Each row of a before or after table is a point. The points were changed in one or more steps. Then noise was added and the rows were shuffled. The steps act on columns, c1 being the first. Write out the steps. A step turns or swaps two columns, mirrors them in a line or flattens them onto one, adds a multiple of one to another, or multiplies or shifts one. Angles are multiples of 10 degrees, from the lower column toward the higher: turns from -170 to 170, lines from 10 to 170 but not 90. Use the fewest steps. Two steps may share a column if one is a turn and the other turns, adds or multiplies; they go together, in the order done. Otherwise the lowest column goes first.

Before (13 x 2)
-.10 -.40
-.40 .20
.25 .29
-.30 -.65
-.50 .68
.28 -.47
.67 -.07
.40 .57
.67 -.01
.44 -.50
-.20 -.52
.23 .27
.30 .02
After (13 x 2)
-.20 .25
-.36 .56
.56 .21
-.38 -.03
-.39 -.01
.14 .52
-.71 -.07
-.21 -.83
.70 .19
.06 -.46
.36 .17
.11 .64
-.40 .55
Steps: turn c1 and c2 by 130 degrees

Before (13 x 3)
.08 .16 .15
-.12 .18 .06
.33 .31 -.28
.04 .08 -.11
.13 .04 -.16
.04 .00 .08
-.12 -.30 .41
-.07 -.51 .15
-.16 -.29 .02
.00 .37 -.18
.08 .33 -.16
-.09 -.35 .40
-.59 -.39 .22
After (13 x 3)
.08 -.01 .04
-.25 -.26 .09
-.95 -.40 .14
.07 .12 -.05
-.21 .15 -.04
-.13 -.45 .16
-.01 .38 -.15
.12 .34 -.12
.13 .09 -.07
-.19 -.39 .15
-.10 -.51 .15
.21 .10 -.06
.54 .35 -.13
Steps: multiply c1 by 1.6; flatten c2 and c3 onto the line at 160 degrees

Before (12 x 4)
-.26 .29 -.32 .40
-.11 .35 -.20 -.10
-.44 .60 -.30 .53
.41 .59 .73 .55
.13 -.55 -.16 -.51
.72 .43 -.45 -.63
-.59 -.74 -.33 .23
-.26 .35 .82 .24
-.05 -.45 -.20 .36
-.01 -.41 .08 .18
-.49 -.15 -.06 .28
.14 .24 -.39 .46
After (12 x 4)
.52 .59 -.28 -.46
.46 .24 -.40 .14
-.13 .39 -.24 -.10
.21 -.72 -.28 -.58
.36 -.43 -.20 -.04
.26 .35 .86 -.28
.14 -.43 .04 .00
-.62 .44 -.46 .72
.43 .24 -.30 -.28
.25 -.13 -.05 -.47
-.48 -.58 -.17 .12
.57 .57 .76 .40
Steps: swap c1 and c4

Before (11 x 8)
-.23 .38 -.25 .14 -.68 .68 .16 -.68
-.31 -.33 .12 -.50 .42 -.38 .52 .34
.36 .26 .29 .01 .02 .10 -.27 -.16
-.28 -.09 .33 -.65 -.53 -.17 .57 -.41
-.40 -.60 .76 .94 -.16 -.36 .61 -.40
-.83 .14 .36 -.30 .14 -.50 .42 -.11
-.51 -.19 -.10 -.25 .14 -.74 .02 -.19
.13 .52 .10 .47 -.80 .42 -.13 .01
-.26 .38 -.01 .03 -.15 .17 .25 -.42
-.14 .29 .30 .01 -.35 .59 -.25 -.31
-.28 -.27 .18 -.24 .17 -.10 -.36 .30
After (11 x 8)
-.26 -.38 -.03 .00 .01 .29 -.45 .17
-.39 .46 .77 .98 -.35 -.26 -.77 -.12
-.17 -.35 .28 .01 -.26 .69 -.06 .45
-.21 -.16 .33 -.62 -.53 -.06 -.69 .00
-.80 -.06 .31 -.33 .20 -.46 -.36 -.24
-.39 .43 .12 -.51 .31 -.27 -.13 -.61
.38 -.25 .29 .00 .11 .22 .14 .32
-.48 .22 -.09 -.23 .06 -.63 -.13 .11
.16 -.75 .06 .44 -.60 .52 .11 .08
-.27 .31 .13 -.25 .08 .03 .39 -.02
-.27 -.60 -.28 .13 -.53 .74 -.55 .44
Steps: mirror c2 and c5 in the line at 80 degrees; shift c6 by .10; turn c7 and c8 by -140 degrees

Before (12 x 9)
.08 .26 .80 -.33 .72 -.14 .49 -.03 .33
.00 -.09 .70 -.27 .71 .22 -.21 -.05 .24
-.36 -.23 -.42 -.43 -.06 .22 .01 -.19 .21
.19 -.36 -.08 .25 .04 .56 .25 .46 -.74
.05 -.12 -.36 -.35 -.79 .01 -.01 -.19 -.08
-.49 .14 .04 -.23 -.55 .58 -.33 -.33 -.23
-.04 -.48 .09 .37 -.35 .51 .41 .81 -.11
-.18 .59 -.23 -.43 -.07 .18 .01 .16 -.15
.10 -.27 .54 -.06 .59 -.46 .11 -.39 .35
.06 .25 -.31 -.32 -.37 .26 -.61 -.07 .13
-.21 .17 .47 .27 .70 -.26 .14 -.11 .31
.32 -.11 -.07 .49 -.08 .94 .66 .35 -.16
After (12 x 9)
-.21 .66 -.04 .01 -.05 .19 .34 .14 .27
.00 .01 -.12 -.01 .69 .24 -.24 -.07 -.71
.06 -.32 .05 .05 .59 -.43 -.04 -.39 -.61
.09 .68 .25 .02 -.38 .25 -.40 -.08 .20
-.17 .12 .08 .02 .70 -.29 .22 -.13 -.54
-.04 -.78 -.14 .02 -.35 .51 .11 .84 -.03
.18 -.57 -.62 .00 .04 .54 .05 .43 .39
.30 -.56 -.06 -.02 -.06 .95 .49 .33 .17
.07 -.03 -.12 -.02 .69 -.14 .56 -.04 -.89
-.48 .39 -.24 .03 -.52 .58 -.21 -.35 .11
-.37 -.25 .40 .00 -.05 .22 -.13 -.21 .26
.03 -.16 .13 .00 -.75 .04 -.05 -.19 .35
Steps: turn c2 and c7 by 30 degrees; multiply c2 by 1.3; turn c3 and c9 by -120 degrees; multiply c4 by 0

Before (13 x 12)
.10 .13 .16 -.35 -.23 .24 -.01 .12 -.16 -.42 .18 -.35
.03 .00 .14 -.28 .17 .66 -.15 .45 .12 -.08 -.16 -.17
-.23 -.46 -.38 .83 -.42 -.15 .00 -.24 .06 -.17 .02 .27
.21 .19 .06 .09 .06 .66 .63 -.01 -.20 -.02 -.18 -.07
.29 -.51 -.50 .07 .21 -.19 .36 .04 .50 -.05 .15 -.16
-.25 -.11 -.04 .00 -.21 -.15 -.29 -.12 .13 -.83 -.63 -.04
.16 -.12 .08 -.42 .31 .06 .09 .18 -.11 -.10 -.02 .28
-.30 -.33 -.13 .20 -.61 .18 -.49 -.94 .26 -.76 -.26 .19
.29 .18 .72 -.01 .27 .40 .08 .09 -.26 .28 -.30 -.34
-.36 -.11 .00 .72 -.25 -.25 .04 -.41 .64 -.47 .03 .39
-.16 -.13 .07 -.16 .49 .21 -.38 -.05 -.11 -.81 -.06 -.23
.42 .12 -.51 .19 .30 -.16 -.12 .11 .28 -.15 .06 .09
.46 -.18 .42 .27 -.08 .40 .10 .11 -.01 -.39 -.15 .09
After (13 x 12)
.20 -.34 -.14 .18 -.58 -.74 -.50 -.58 .18 .80 .76 .18
.24 -.45 -.35 .83 -.42 -.05 .01 -.29 .04 .18 .36 .28
.13 -.12 .07 -.19 .49 -.20 -.39 .10 .51 .63 -.22 -.25
-.24 -.49 -.51 .07 .21 .18 .39 -.08 -.40 .28 -.40 -.16
-.50 -.17 .44 .27 -.08 -.25 .11 .33 .17 .35 .02 .07
-.10 -.01 .15 -.29 .16 -.21 -.15 .80 -.07 .13 .01 -.15
-.01 .12 .17 -.36 -.26 -.12 -.01 .27 .36 .29 -.06 -.36
-.39 .17 .71 -.01 .28 -.27 .10 .33 .09 -.38 -.02 -.34
.36 -.13 -.03 .71 -.26 -.09 .04 -.46 -.31 .71 .24 .39
-.15 -.11 .07 -.41 .31 .09 .08 .19 .17 .04 -.26 .30
-.29 .18 .07 .06 .05 -.49 .62 .41 .20 -.09 .04 -.08
-.01 -.11 -.04 .00 -.20 .03 -.27 -.20 .30 .78 .82 -.05
-.38 .12 -.52 .20 .29 .22 -.11 -.01 -.19 .29 -.41 .09
Steps: turn c1 and c11 by -160 degrees; add -0.7 times c5 to c11; mirror c6 and c8 in the line at 70 degrees; turn c9 and c10 by 150 degrees
